Each row is a point. The points of each table are mixes of a few directions, plus a little noise. How many directions does each table use, and how many do they share? Where both have some left over, give the other angles between the two spaces (their principal angles), to ten degrees, smallest first.
(in the rows, 128 means zero)

First (5 x 2):
[[122 100]
 [143 194]
 [117  81]
 [145 204]
 [113  61]]
Second (6 x 2):
[[132 145]
 [141 186]
 [107  37]
 [146 206]
 [115  71]
 [127 122]]
Directions: first 1, second 1, shared 1

First (7 x 4):
[[128 100  81  56]
 [162 157 111 240]
 [174 139  93  88]
 [151 156 143 178]
 [ 63  99 180  70]
 [ 83  98 108 169]
 [134 146 178  95]]
Second (7 x 4):
[[111 112 106 150]
 [133 127  83 223]
 [114 119 106 188]
 [170 170 210  28]
 [ 92 115 150 133]
 [158 141 149  31]
 [119 112  93 140]]
Directions: first 3, second 3, shared 3

First (8 x 8):
[[145  61  57  90 136 112 118  88]
 [118 116 113  86 150 117  81  81]
 [148 144 186 175 144 124 170 155]
 [122 202 141 190 115 112 174 149]
 [101  93  60 154 136 168 125 121]
 [103 194 191 175 127 150 136 161]
 [152 128 156  86  84 113 133 160]
 [135  85 119  66 127 126  89 108]]
Second (8 x 8):
[[133 131 157 112 112 132 124 147]
 [170 116 194 135  98 128 176 193]
 [119 137 143 100 117 133 102 130]
 [136 121 116 151 136 123 149 127]
 [151  93  29 249 189 104 222  89]
 [113 137 126 106 125 131  99 116]
 [120 137 149  98 114 134 102 134]
 [ 82 153 110  73 131 137  48  86]]
Directions: first 5, second 2, shared 2

First (11 x 12):
[[115 162  93 176 104  72 158 142 117 144 136  99]
 [156 132 134 188 138  83 145 123 175 129 150 120]
 [ 66 172 114  88 104 140 100 166  75 127 112  93]
 [150 165 219 111 209 172 101  94 159  46  96 163]
 [138 112  99 111 102 125 157 114 104 157 117 140]
 [124 155 171  78 124 147  79 143 167 140 119 109]
 [133 139  97 153 124 105 176 108  91 123 116 141]
 [119  77 112  83 155 199 147  94  45  86 101 187]
 [180  60 162 213 165 106 105 135 249 131 200 127]
 [146  39  79 113  71 132 129 141 144 208 166 126]
 [ 81 195 129  93 115 129 111 149  85 118  99 100]]
Second (9 x 12):
[[ 67  82 116 132  54 130 107 131 112  93 208  65]
 [149 175 160 137 190 110 134 141 108 143 148 158]
 [119 104 120 112 149 131 131 140 132 171 149 117]
 [200 113 120 113 125 118 155 111 146 194 106 181]
 [212 166 162 142 130  90 151 113 107 153 158 201]
 [ 61 109  86 131  81 176 103 117 163  40  20  72]
 [ 98  69 107 101 129 136 127 144 135 189 179  91]
 [163 210 166 169 125 109 127 111 105  46  93 174]
 [ 82 125 114 118 168 153 117 144 142 123  91  95]]
Directions: first 5, second 4, shared 1; angles 30, 70, 80

First (8 x 18):
[[108 118 161 129 134 150 118 154 155 121 105 108 161 149 144  84 116 148]
 [164 174 143 162 147  91 174 139  68 108 168 154  78 197 131  87 145 136]
 [146  47  97 170  81 113 117 103  72 167 132 125  99  69 141 155 192 106]
 [112  70 163 154 142 122 136 170 127 148 140  76 160 163 150  84 155 124]
 [148 223  58  65 101 197 125 124 182  82  99 244  46  14   7 160  86 118]
 [104 193 157  92 136 140  86  80 167  97  77 125 186 166 184 137  53 178]
 [125 149 101  92 142 136 137 137 160 126 141 140 121  99  78 163 112 104]
 [117  50 145 158 141  76 128 116  93 172 159  51 177 168 189 153 164 109]]
Second (10 x 18):
[[123 133 116 154 170 115 162 113  38 135 190  98 134 149 149 139 125 178]
 [145 102 138 111 151  41 107 169 196  98  63 167 149 152 122 137 154 124]
 [126 147  88 107 130 136 151  91 110 164 194 103 117 103 101 196 111  79]
 [ 93 135 128 127 128 189 139  89  91 170 191  53 158 125 152 145  90 123]
 [148 137 192 146  84 122  92 138 174  94  49 161 116 186 174  56 144 118]
 [145  78 152 160 128 115 121 175 116  92 105 142  94 142 130 101 192 125]
 [138  73 143 114  92 135  84 198 232  91  29 185 106  82  82  96 177  92]
 [114 181 109 119 127 158 156  53  75 178 215  72 139 140 149 174  76 104]
 [167 143 129 136 105  97 113 166 163  77  43 235  79 113  98  71 154 158]
 [ 80 149  84 107 165 171 155  89  85 180 200  66 187  87 122 166  57 176]]
Directions: first 5, second 6, shared 3; angles 30, 80
